Each row is a point. Examples show where two turns around zero, p and q, send a point. Write where each new point lands after one turn and then the other. Backwards means that the second turn is done in reverse. Each puzzle has new turns, and all numbers are rounded.
In the rows, zero is written as 128.

Turn p:
[142 133 116] => [113 136 119]
[142  91 175] => [183 125 100]
[147  96 116] => [125 112  92]
[ 92 103 144] => [155  94 143]
[117 216  89] => [ 64 173 185]
Turn q:
[141 211  81] => [ 87 191  67]
[123  96 162] => [160 102 152]
[ 89 151 128] => [131 170 146]
[ 96  82 155] => [152 108 182]
[154 112 102] => [100 102 116]
[166 116 140] => [138  95 105]
Where do these land?
q, then p: [117 115 173] => [142 155  90]
p, then q: [110 132  85] => [140 133 173]
p, then q backwards: [105  95 161] => [141 109 175]
q, then p: [162  90  52] => [146  46 164]
p, then q: [122 168 161] => [162 144  92]
p, then q: [152 168 137] => [138 169 106]

Turn p:
[146 121 146 146] => [145 115 105 124]
[115 127 123 154] => [132 119 124 156]
[115  83 143 128] => [137  83 145 120]
[125 225 146 128] => [162 219 118 145]
[139 102 125 146] => [124  99 112 130]
[129 111  84  67] => [ 68 133 162  94]
Turn q:
[164  91  97 117] => [150 152  78 143]
[146 177 155 157] => [ 72 145 155 120]
[148 123 114 163] => [103 133 108 156]
[ 79 164 134 101] => [133  90 158  83]
[103  85 140 102] => [183 120 140 139]
Where do these land?
q, then p: [164 133 117 155] => [120 144 140 169]
q, then p backwards: [143  87 135 146] => [108 156 126 161]
q, then p backwards: [ 87 175 156  82] => [122  91 161  63]
q, then p: [120 163 114 164] => [131 104 169 150]
q, then p: [125  82 118  92] => [104 135  79 106]
